Every row gives one point. Each copy is the shape, with its points in the same order, stretched, turned, moved and blurred by noise. Is it also mirrored, or only turned?
(in the rows, 128 means zero)

Shape:
[[ 98 139 169]
 [114  88 150]
 [ 92 112 106]
 [147 107 173]
 [133 135 107]
 [158 131 130]]
Copy 1:
[[122 162  89]
 [132 118  67]
 [ 93 110 108]
 [162 131  83]
 [126 116 152]
 [158 115 137]]
Copy 1 is: mirrored
Copy 2, 6 rows:
[[105 155 168]
 [ 92 102 160]
 [140 100 161]
 [ 71 124 131]
 [140 117 120]
 [113 123 109]]
Copy 2 is: mirrored
Copy 3 (6 x 3):
[[137 135 188]
 [189 122 159]
 [151  83 135]
 [177 166 157]
 [131 125 112]
 [143 158 114]]
Copy 3 is: only turned

Shape, 9 rows:
[[125 115 128]
 [177 130 153]
 [120 122 163]
 [111 145  81]
 [ 94 131 119]
 [155 149 139]
 [116 107 134]
 [ 71 161  68]
 [137 134 120]]
Copy 1, 9 rows:
[[135 131 120]
 [100 180 141]
 [ 95 119 120]
 [187 117 158]
 [149  96 131]
 [117 154 162]
 [131 122 108]
 [202  74 165]
 [141 141 144]]
Copy 1 is: mirrored
Copy 2:
[[120 126 145]
 [159  75 165]
 [128 128 177]
 [127 139  94]
 [114 154 135]
 [161  97 146]
 [110 129 149]
 [119 180  83]
 [140 115 138]]
Copy 2 is: only turned

Shape:
[[158 142 110 136]
 [161  99 132 161]
 [136 134 130 106]
 [154 176 114 164]
 [ 82 129 129 124]
 [117 103 119 117]
 [ 78  89 111 108]
 [149 136 178  71]]
Copy 1:
[[154 109 117 129]
 [183 154 124 120]
 [116 138 112 115]
 [165  74 137 119]
 [101 141 148 152]
 [132 159 122 145]
 [ 97 175 131 181]
 [ 94 167 105  65]]
Copy 1 is: mirrored
Copy 2, 8 rows:
[[137 113 145 125]
 [148 116 146 171]
 [114 102 119 127]
 [165 137 138 109]
 [ 89 146 104 132]
 [ 93 119 130 147]
 [ 56 136 123 150]
 [121  62  81 131]]
Copy 2 is: mirrored

Shape (10 x 4):
[[151  77 142 143]
 [234 111 127 142]
 [153 146 135 149]
 [160 141 143 133]
 [111 143 148 130]
 [128 146 129  71]
 [115 142 124 138]
 [123 139 132 119]
 [120 132 114 125]
 [112 124 143 123]]
Copy 1 (10 x 4):
[[ 75 106  78 157]
 [ 69 147  18  73]
 [105 165  95 122]
 [ 96 156 108 110]
 [111 143 139 149]
 [145 110 139 101]
 [141 144 127 154]
 [127 137 131 132]
 [147 131 122 141]
 [113 120 133 153]]
Copy 1 is: mirrored
Copy 2, 10 rows:
[[127 128 113 192]
 [199 130 104 212]
 [148 104 121 130]
 [157 113 137 143]
 [127 108 149 115]
 [139 172 172 114]
 [120 113 125 106]
 [130 131 139 118]
 [133 132 120 116]
 [116 126 146 129]]
Copy 2 is: mirrored
Copy 3, 10 rows:
[[152 115  82 178]
 [239 150  89 156]
 [149 128 145 145]
 [160 111 135 146]
 [114  96 140 146]
 [134  71 119  81]
 [113 127 132 133]
 [120 104 125 124]
 [112 124 119 122]
 [112  94 118 146]]
Copy 3 is: only turned

Shape, 12 rows:
[[127 132 134 128 132 108]
 [108 143 143 104 114 187]
 [136 126 156 124  99 165]
 [134 144 163 176 107 169]
 [114 149 120 136 141 125]
 [152 125  91 171 139  91]
 [121 182 146 134 170  98]
 [109 154 141 116  90 168]
 [149 103  93 168 170 113]
 [100 112 152 124 113 154]
 [181 143 153 169 120 168]
 [157 129 125 144 158 109]]
Copy 1, 12 rows:
[[144 113 136 118 112 111]
 [148 120  95  98 114 197]
 [175 142 123  93 131 150]
 [196 152 149 126 107 156]
 [134 114 123 134  95 138]
 [154 124 126 162 114  59]
 [104 145 153 135  77 137]
 [179 121  98  91  90 174]
 [125 123 135 174 151  75]
 [164  92 138  95 128 159]
 [177 199 134 140 133 124]
 [128 146 143 142 133  91]]
Copy 1 is: only turned
Copy 2:
[[113 140 131 146  96 122]
 [157 162 155 101 144 136]
 [139 129 166 124 137 166]
 [108 146 150 120 170 190]
 [118 149 113 136 119 126]
 [103  94  93 173  97 133]
 [113 194 105 165 106 129]
 [138 152 155  88 129 162]
 [122  94  94 181 123 105]
 [119 142 177 114 135 129]
 [136 133 136 158 160 202]
 [126 132 118 183 110 123]]
Copy 2 is: only turned

Shape, 12 rows:
[[101 155 139 112 148  94]
 [ 91  96  98 120 145  93]
 [131  92 138 181 108  79]
 [172  81 130 135  89 108]
 [112 161 162 109 123 106]
 [ 79 140 100 144 184 136]
 [105 137  97 128 137 149]
 [160  92 124 132 108 107]
 [115 139  70 133 151 160]
 [ 92 150 190 116 116 139]
 [151 109 138 146 100 113]
 [124 145 200 115 145 126]]
Copy 1:
[[ 90 124  85 141 160 124]
 [ 99  93 121 102 166  57]
 [160  92 140 156 131  92]
 [127  96 176 121 109 110]
 [ 84 131  83 151 131 146]
 [123 144  84  88 168  81]
 [113 128  98  79 131 105]
 [123 101 163 118 125 110]
 [128 128 103  53 143 108]
 [ 79 159  78 151  96 120]
 [132 110 142 131 112 123]
 [ 86 173 108 162 123 132]]
Copy 1 is: mirrored
Copy 2 (12 x 6):
[[113 134 142 153 163 128]
 [ 88 145 148 117 132 145]
 [121 171 134 100 122  90]
 [124 147 114 115  74  92]
 [133 125 145 151 147 108]
 [ 97 150 110 115 185 169]
 [119 141 101 132 130 168]
 [111 145 115 120  91 102]
 [107 149  80 134 127 188]
 [166 106 138 127 154 105]
 [130 150 115 125  99 101]
 [145 103 129 129 166  85]]
Copy 2 is: mirrored

Shape (11 x 8):
[[101 160 158  77 134  95 106 123]
 [169  92 103 150 147 118 148 125]
 [139  92 135 113 171 168  98 146]
 [184 123 148 158 115 162 100 150]
 [130  89  90  85 115 111 173 132]
 [137  90  97  93 150  98 106 115]
 [142 169 146 145 132 146 132 117]
 [145 142 134 128 119 144 144 147]
 [ 96 121 101 130  95 163 112 141]
 [151  94  84  86 152 141 136  77]
 [107  95 154 149 119 140  98  71]]
Copy 1, 11 rows:
[[ 86 156 180 115 146  83 167 145]
 [166 129  83 118 113 141 107 131]
 [143 128 106 121 159 125 131  80]
 [189 130 107 119 159 198 130 130]
 [116  98 153  97  97 128  98 132]
 [119 144 130 125 141  89  91 132]
 [127 161 112 126 119 160 164 139]
 [139 120 130 107 126 166 151 125]
 [ 78  88 127 129 160 162 114 114]
 [124 157 136 141  96 106  93 113]
 [107 134  93 189 153 119 127 133]]
Copy 1 is: only turned
Copy 2:
[[112 116 165 106 107  76 124 141]
 [119 123 110 120 134 187 136 112]
 [ 98  65 136 111 118 153  97 143]
 [145  69  86 159 143 162 103 149]
 [126 122 129 140  69 163 152 106]
 [ 78  89 131  91  74 118 128 113]
 [136 145 122 152 154 144 104 158]
 [154 113 122 152 129 164 131 149]
 [ 92  95 121 178  95 142 137 153]
 [ 79 119 117 114  71 163  87  94]
 [ 62 118 122 173 138 111  85  67]]
Copy 2 is: only turned
Copy 3, 11 rows:
[[161 153 158 124 153 140 119 156]
 [ 95 107 148 100  83 114 185 143]
 [ 77 120 188 118  93 142 132 141]
 [ 86 147 155 153  88 102 149  80]
 [115 145 118  83  87 171 177 156]
 [113  95 163  94 125 161 169 144]
 [106 167 143 153 125 105 150 142]
 [100 171 131 127  98 123 151 128]
 [ 75 145 107 134 120 147 110 126]
 [101 114 160 119 121 183 196 176]
 [122  85 120 184 116 124 121 149]]
Copy 3 is: mirrored
Copy 4:
[[118 122 191 119 119 106 170 117]
 [139 121 115  87 129 129 112 127]
 [ 96 107 156 123 155 151  97 129]
 [ 97 127 114 152 137 103  79 149]
 [144 122 148  88 109 123 121  64]
 [117 105 167  62 113 127 124 114]
 [131 160 137 152 128 124 138 139]
 [121 145 129 146 127 116 125 109]
 [ 99 109 139 148  83 134 114  99]
 [134 155 172  79 119 157  91 105]
 [142  82 176 121  90 134  95 167]]
Copy 4 is: mirrored

Shape (12 x 9):
[[ 97 141 126 154 122  90 138  63 109]
 [146 108 137  92  87 126  88 152 113]
 [140 132 187 140 138  95  91 143 141]
 [181 128 146 154 130  81 149 118  93]
 [ 73 136 132 149 140  88 139 159 182]
 [ 97 165 120 145 121 139 150 116  93]
 [129 146 105 112 134 113 102 119 118]
 [167 136 105 136 123 100  86 135 162]
 [100 170 144 111 117 157 151 137 143]
 [118 151 167 149 104 113 128 113 122]
 [112 110 104 155 131 134 142 104  94]
 [123 117 144 139 139  90 144 116 161]]
Copy 1:
[[119 101  85 145  73 141  58 105 158]
 [132 155 119 188 133 111 157 156 106]
 [135  98 120 172 125  84 116 186 144]
 [153  95  69 170 120 134 126 133 170]
 [102  89 172 133  91 118 135 150 195]
 [125 140  84 113  95 175 102 149 134]
 [112 123  94 132 113 112 131 124 117]
 [101 129 105 156 134  67 142 121 166]
 [154 157 119 122  94 129 130 176 133]
 [136 130  97 170 101 123  90 168 152]
 [115 119 102 120 124 179  96  99 155]
 [142  89 134 154 108 103 109 124 184]]
Copy 1 is: mirrored
Copy 2, 12 rows:
[[110 134 171  67 141  84 161 114 143]
 [123  58  94 170 102 146 135  85 120]
 [154  95 137 101  95 162 101 109  60]
 [168 124  92  71 122  80 146 134  86]
 [ 67 161 191 132  96 145 122 149  89]
 [113 180 152 115 147  96 128  88 146]
 [121 120 127 116 110 140 114 119 161]
 [151 100 132 133  65 135 132 157 137]
 [134 164 151 140 140 158 146  86 126]
 [147 125 159  98 125 113 151  89  99]
 [112 149 142 128 154  76 124 128 143]
 [119 125 154 102 128 132 145 152  87]]
Copy 2 is: only turned
Copy 3:
[[ 98 125 177 139 166 133 191 107 115]
 [142 135 134 146  80 136 121  96  96]
 [100 158 170 119 140 102 125 138  71]
 [140 105 193 168 172  98 137 138 125]
 [ 57  87 119 125 135  98 134 131  65]
 [ 95 129 141 176 160 167 156 128 121]
 [125 139 124 150 144 118 127  90 110]
 [162 128 115 129 145  84 122 104  73]
 [ 87 149 108 154 124 148 155 156 124]
 [ 99 147 166 149 139 138 174 148  93]
 [125 101 162 135 161 168 138  89 124]
 [ 99 104 156 111 145  93 148 129 106]]
Copy 3 is: mirrored
Copy 4:
[[123 135 122 113  74 159 122 173 129]
 [169 161 134  89 148  59 121 108  92]
 [122 178 140 152 129 101 107  92 159]
 [154 111 110 137  68  92 114 110 170]
 [ 91 138 186 127 169 155 131 118 193]
 [106 133 138 134 125 119 133 193 128]
 [131 154 119 118 121 121 155 124 116]
 [187 157 117 119 126 140 167  83 139]
 [101 135 198 152 163 136 134 156 111]
 [135 158 160 135 116 114 116 156 134]
 [136 108  91 108 133 130 118 170 129]
 [115 112 146 119 123 155 118 100 163]]
Copy 4 is: only turned

Shape (13 x 9):
[[107 154 130 173 109 154 111 134 161]
 [101 154  93 116 137 146 145  84 160]
 [148 149 143  89 120 126  80 126 141]
 [138  93 121  96 129 117 161  87 152]
 [127 139 135 172 137  80 158 104 147]
 [143 140 124 133 154 121 146  90 170]
 [109 125  93 156 106 107 140 145 114]
 [ 99 133 136 140 165 157  99 150  96]
 [158  92 108 142 104  89  92  77 141]
 [135 108  78 142 100 146 110 148 125]
 [132 131 120 134 158  95 149 118 149]
 [148 134 146 171 130 125 101 121  91]
 [117  86  91 124  99 147 107 114 173]]
Copy 1, 13 rows:
[[ 91 175 139 176  88 118 122 109 100]
 [101 143 173 138 133 144 168  96  82]
 [114 169 168 106 117 104 136  87 150]
 [130  93 190  97 159 142 133 150 100]
 [102 170 178 112 116 104  78 158  59]
 [104 148 198 124 168 116 128 125  88]
 [105 130 100 118  82 125 119 143  89]
 [ 92 164  93 139 111 167 128  83 161]
 [138 125 185 109 131 108  94  95  80]
 [133 105  88 140 106 123 143 110 119]
 [ 93 142 166 107 149 115 105 139  95]
 [136 185 127 116 116 124  88 111 116]
 [113  81 153 155 122 138 151  90 110]]
Copy 1 is: only turned
Copy 2:
[[165 151 109 139  90 152  74 144 118]
 [111 147 142  83 119 202  75  77 152]
 [106 135 141 125 146 119  81 119 104]
 [ 99  95 127 115 154 167 142  68 174]
 [111 142  83 157  96 160 146  88 121]
 [ 90 144 124 134 124 162 111  68 152]
 [183 128 114 111  87 149 139 122 115]
 [123 106 157 136  65 101  99 151 107]
 [148 100 120 166 170 156 126  53 112]
 [204 116 152 111 113 132 114 120 134]
 [102 133 107 129 101 140 135  73 134]
 [131 116 149 185 103 115 139 143  92]
 [181  96 120 109 145 162  86  80 158]]
Copy 2 is: mirrored
Copy 3 (13 x 9):
[[160 139 114 156  89 181 141 149 102]
 [133 108 139 118 100 173 102 126  51]
 [147 144  82 123 107  97 124 160 104]
 [131  84 166  95 107 104 125 131 106]
 [ 86 135 154 118 112 145 152 171 141]
 [122 121 126  93  87 156 112 163 105]
 [116 128 155 159 145 139 148 101 146]
 [170 114 108 145 164 170 127 146 109]
 [117 154 172 142 124 104  96 143 167]
 [156 132 135 160 137 146 118  88 155]
 [ 94 111 124 108 114 131 131 155 131]
 [152 172 134 144 152 153 143 156 160]
 [154 104 145 141  97 130  95 107 125]]
Copy 3 is: only turned

Shape:
[[ 90 138  78 131 111 123 173 159 113 123 140]
 [122 122 143 154 147 154 121  77 181 108  99]
 [142 120 130 118 137 146 111 103 131 132  58]
 [153  84 168 137 163 140 110  87 121 132 116]
 [135 132 136 107 152 103  93 134 141 145 104]
 [119 148  76 108 106 110 158 134 101 110 158]
 [180  99 136 137 113 139 126 109 157 151 105]
 [130 149  82 184 146 168 153 154 143  72 148]
 [128 179 142 142 113 101 144 128 123 131 121]
 [ 95 159  91 141 100 137 168 160  76 111 148]
 [ 96 130  88 172 109  90 160 160 107 114 125]
 [146  98 130 126 123 114 103  77 147 107 108]
 [147 130  96 179 149 151  96  79 137 135 115]
 [ 82 149 125 134 109 131 128 136 140 161 137]
 [149 102 151 130 130 137  70 109 159 129 104]
 [118 146  72 174 172 144 181 127 149 113 143]]
Copy 1 (16 x 11):
[[132 100  89 133 199 155 130 105 169 114 125]
 [ 92 162 135 129 127  85 129 164 112 114  90]
 [107 132 165 161 139 122 104 118  88 129  96]
 [101 140 158 160  87 105 126 142 116 139 144]
 [100 123 131 136 133 141 149 123  74 120 135]
 [156  97  85 143 165 154 145  90 153  87 126]
 [132 143 119 148 111  94 111 117 100 165 111]
 [145 135  84 163 177 165 140 183 159 121  89]
 [163 152 130 107 174 135 151 125 125 108 134]
 [161 112 110 132 195 183 130 110 188 111 128]
 [149 108  90 136 207 157 106 135 152 109 153]
 [119 121 124 147 101 100 111 130  97  98 120]
 [105 189 102 163 130 134 106 140 107 120 115]
 [ 98 148 109  83 165 143 143 110 145 133 128]
 [100 138 134 128  93 128 115 147  79 137 112]
 [113 149  78 172 196 123 153 150 157 117 112]]
Copy 1 is: mirrored
Copy 2:
[[155 121 138  89 112  70 126 106 130 146 103]
 [ 99 155 119 124 146 140 178 179 136 115 132]
 [115 113  90 126 118 181 107 170 120 115 116]
 [131  97 100 178 101 163 135 159 142 128 149]
 [135 131 152 172 138 143  88 153 157 114  99]
 [168 128 128 118 125  69 116  93 109 134 125]
 [118 101  87 131 136 131  96 188 143 140 156]
 [174 147 150  73 117  83 179 214  98 131 133]
 [121 149 162 141 133 125 107 154 110 164 113]
 [181 124 135  99  94  96 127 107 105 171 117]
 [143 140 143  98  79  67 101 146 139 140 113]
 [125 145 103 156 118 132 122 153 137  98 156]
 [132 145  90 166 125  96 135 210 121 144 113]
 [125 150 138 141 145 105 126 115 162 174  92]
 [137 144 113 166 134 162 108 176 168 111 139]
 [131 112 146  95 131  52 181 196 108 136  98]]
Copy 2 is: mirrored
Copy 3:
[[118 151 146 182 128 162 132 158 135 136 122]
 [160  99 146 103 171 127  90  88  82 129  82]
 [177 105 138 110 107 146  81  95  82 143  94]
 [157 100 101  67 139 122 104  90  92 164 119]
 [159 113 123 110 102 122  79  91 135 121 112]
 [123 139 141 152 106 157 164 131 151 134 107]
 [123 122 141  76 107 123  87 113  73 142 105]
 [124  97 129 163 162 139 154 172  97  92 103]
 [152 138 162 138 112 115 131 100 117 112 143]
 [121 143 135 182 123 170 168 147 125 130 147]
 [116 149 129 202 124 122 142 148 113 141 126]
 [139 101 125  96 124 120 109  68 101 159  75]
 [163 134  95 111 146 128 120  97  79 111  71]
 [128 163 133 140 141 157  89 105 130 114 132]
 [132  93 109  83 121 127  73  71  95 127  99]
 [154 136 140 156 170 135 141 182 114 110  88]]
Copy 3 is: mirrored
Copy 4, 16 rows:
[[111 126  71 164 113 164 144  91 155 125 112]
 [ 94 105 164 137 121 110 122 126 109  70 115]
 [135  88 134 118 145  87  78 118 130  81 141]
 [118 101 174  91 150 133  99 133  69 143 143]
 [139  83 132 120 157 103 121 152 131 127 109]
 [134 119  57 130  86 156 140 100 127 139  95]
 [128  86 157 104  90 131 103 142 137 123 189]
 [ 83 133  81 178 107 165 174 108 102  69 142]
 [110 137  94 138 108  89 137 147 137 150 106]
 [115 166  50 162 110 157 135 101 128 132 115]
 [101 113  76 200 120 139 141  97 142 166 138]
 [118  70 139 115  95 121  85 123  92 127 128]
 [161 116 137 168  99 109 126 114  92 104 128]
 [132 147 118 163 131 140 132 132 165 122  89]
 [131  89 161 122 132 128  90 164 106 102 135]
 [108 122 102 168 114 140 198  86 126  91 119]]
Copy 4 is: mirrored

Shape (16 x 11):
[[159 137 114 140 146 176 145 152  94 164 120]
 [146 156 161 140 157  67 143 122 146 114 142]
 [113 102 131 127 135 172 150 167  93 136 148]
 [115 132 113  87 115 146 122 142  76 170 122]
 [121 126  91 124  79 153 126 126 112  84 138]
 [127 147 132 126 109  86 176 127 154 120 138]
 [133 137 126 128 125  91 161 146 169 135 143]
 [156 122 133 135 135  40 154 164 126 125 148]
 [106 166 145 151 121  60 139 157 125 140 100]
 [107 124  94 123 139 148 116 136 145 101 109]
 [132 116 116 108  69 140 142 151 137  90  98]
 [144  90 101  80 103 172 153 142 105  80 109]
 [133  97 123 106 100 159 116 134 156  98 125]
 [130 100 149 141 146 174 144 120  93 161 124]
 [135 134 138 100 123 178 128 158 121 101 137]
 [113 124 114 106 134 150 153 136 126  93 117]]
Copy 1, 16 rows:
[[186 132  96 159 138  72 129 120 146 104 138]
 [140 121 131 103 140 181 168 110 191 112 195]
 [169 113 122 189 104 122  98 121 107  94 135]
 [116 109 110 138 163 113 104 151  89 109 138]
 [ 80 150 109 205  78 118 121 177 122 140 115]
 [123 115  79 163 145 196 140 123 164 119 170]
 [147 135  75 152 157 197 140 106 142 115 166]
 [179 133  82 129 153 192 151 139 145 102 206]
 [144 138  89 129 179 182 109 155 190 131 168]
 [ 94 176 118 163 126 117 101 127 120 137 137]
 [118 137  70 202 128 136 111 155 116 175 146]
 [114 124  94 212 111  95 116 141  80 152 168]
 [111 134 105 170 105 133 121 118  93 161 138]
 [157  97 116 134 104  86 101  95 129 109 139]
 [143 116 148 189 122 125 137 125 118 135 140]
 [105 134 118 192 122 128 116 120 125 128 162]]
Copy 1 is: mirrored
Copy 2 (16 x 11):
[[166 106  78 119  94 146 177 105 130 112 110]
 [181 139 149 124 125  78 120 150 174  93 138]
 [139 103 122 118  71 175 151 101 146 126 105]
 [121 115  94 122 125 124 147 138 103 161  93]
 [121 167 123 148 130 185 110 103 124 114 124]
 [184 145 170 136 141 138 123 139 163 122 121]
 [190 120 166 157 128 129 131 127 160 121 131]
 [202 121 167 133 100 100 118 130 171  73  81]
 [207 146 164 125  89 116 129 169 125  94 125]
 [133 150 118 171 112 130 150 126 144 123 134]
 [157 183 149 151 109 161 122  84 126 142 112]
 [112 160 110 143  94 146 144  77 157 140  73]
 [118 148 156 160 131 134 128  83 118 147 141]
 [123 103 115  94 102 132 173 120 120 122 133]
 [138 134 102 139 100 141 131  89 145 149 126]
 [136 161 120 149  99 137 141 115 174 129 111]]
Copy 2 is: mirrored

Shape (15 x 12):
[[122 123  86 133 118  88 104 120 112  83  81 173]
 [143 121 168 157 111 140 134 128 169 127 141 111]
 [105 117 125 153 134 141 139 109 187 149 183 148]
 [132 122 101 127 173 107  95 146 118  86  88 168]
 [133 149 143  67 120 152 121 121 118  87 163 125]
 [155 136 138 137 132 155 132 103 151 151 131 125]
 [138 117 119 117 151 117 135 124 132  55 100 187]
 [137 116 173  98 145 139 110  84 128 102 175  88]
 [101 130 173  88 135 134 119 142  96  96 156 121]
 [138  85 133 116 119 128 141 124 181 146 127 103]
 [141 152 148 133 131 100 126 110 196 132 143 117]
 [113 133 141 109 140 126 153 105 101  86 135 111]
 [157 117 137 106 139  82 126 117 101 106 108 179]
 [164 118 101 145 127  96 106 129 124  76 134 169]
 [124 115 177 123 110 147 110  86 172 135 138 120]]
Copy 1, 15 rows:
[[134 103 184  79 121 137 103 151 107 148 134 167]
 [154 138 106 160 131 126 137 114 131 148  86  81]
 [133  88 129 165 119 110 142  70 141 126  83  83]
 [140  88 151  94 176 115  95 146 113 139 165 148]
 [ 96 177 151 136 161 101 100 129 123  90 101  87]
 [122 140  87 160 122 141 128 115 128 112  98 115]
 [149  80 174 101 163 126  92 163 105 108 116 114]
 [131 195 107 136 177  79 139  96  88  94  88  61]
 [113 174 165 151 179  92 141 134 118 115 132  75]
 [ 89 110 113 128 124 122 139 104 136 161  78  62]
 [150 121  98 134 133 118 143 108 149 130  52 123]
 [124 159 141 130 146  88 145 151  95 102 112  88]
 [140 114 149  85 162 174 143 146 125 107 123 136]
 [172 113 139  72 141 146  95 126 123 120 133 132]
 [122 154 130 169 143 125 135  96 102 138  57  85]]
Copy 1 is: only turned
Copy 2 (15 x 12):
[[159 193  79 134 158 124  99 131 136 128  97 141]
 [135 127 174 126 140 140 149  96 150 104 113 116]
 [110 131 138 168 127 162 177  97 153 143  99 116]
 [146 134  69 144 186 119 131 113 115 133 137 121]
 [120 154 160 120 132 138 124 134 126 177 179 153]
 [128 116 152 122 138 166 141 111 138 158 120  92]
 [149 181  80 127 182 109 136  74 168 126 142 142]
 [159 123 194 156 106 143 129  87 127 156 205 130]
 [137 126 176 137 117 107 136 111 110 176 171 173]
 [114 108 128 109  97 168 140 115 168 105 145 113]
 [101 135 143 146 127 104 137 126 157 116 135  77]
 [159 163 144 122 109 106 146  95 121 154 164 141]
 [175 159 111 124 151 102 126 132 182 156 148 126]
 [174 181 102 156 195 138 137 125 149 113 122 130]
 [127 122 183 137  96 154 115 102 160 157 126 126]]
Copy 2 is: only turned
Copy 3, 15 rows:
[[190 148  92 111 185 200 111  91 126 107 129 144]
 [117 125 135 150  80 126 137 131 172 153 109  89]
 [ 92 140 141  93  61 149  96 119 147 125 168 103]
 [201 136 133  77 188 183 137 107 135  94 125 118]
 [137 141 127 137 136  58 144  83  96 149 129 105]
 [106 168 153 151 108 135 134 141 126 136 125  97]
 [163 125 135 103 179 167 113  48 149  97 100 115]
 [117 114 116 134 129  76 144 113 109 171 156  42]
 [163  94 124 118 145  66 122 115 106 163 124 108]
 [103 104 126 116  98 165 151 126 128 173 106 113]
 [102 157 104  97  82 136 137 129 165 126 104  75]
 [118  98 112 143 152  99 132 107  97 117 123 110]
 [151 148 110 108 214 153 101 100 141 148 103 123]
 [170 143 112 114 175 165 127  89 179 111 148 115]
 [121 141 119 150  85 135 109 121 136 183 124  56]]
Copy 3 is: only turned
Copy 4 (15 x 12):
[[ 95 140 158 142  97  96 128 159 160  85 129 147]
 [158 118 160 137 138 164 138 107 104 161  87 159]
 [179 112 167 107 116 161 173  85 149 133 117 151]
 [131 101 138 154 100  91 123 170 162  95 145 148]
 [109 122  84 136 151 146 104 125 171 139  77 131]
 [157 118 135 116 159 134 153 127 106 134 105 161]
 [119 112 158 126 104 122 112 180 179 105 119 153]
 [118  95  86 155 159 171 153 128 136 132  69 127]
 [105 111  90 161 121 170  98 127 164 157 116 120]
 [132 103 163  95 118 141 156 110  97 150  75 129]
 [152 112 177 141 171 134 154 105 126 150  86 144]
 [111 135 111 140 128 156 133 166 150 136 102 111]
 [ 93 108 148 133 138 134 103 155 151  88 130 136]
 [136 118 151 150 113 126 118 132 158  64 104 147]
 [119 108 143 130 154 161 158 110 117 162  85 172]]
Copy 4 is: only turned
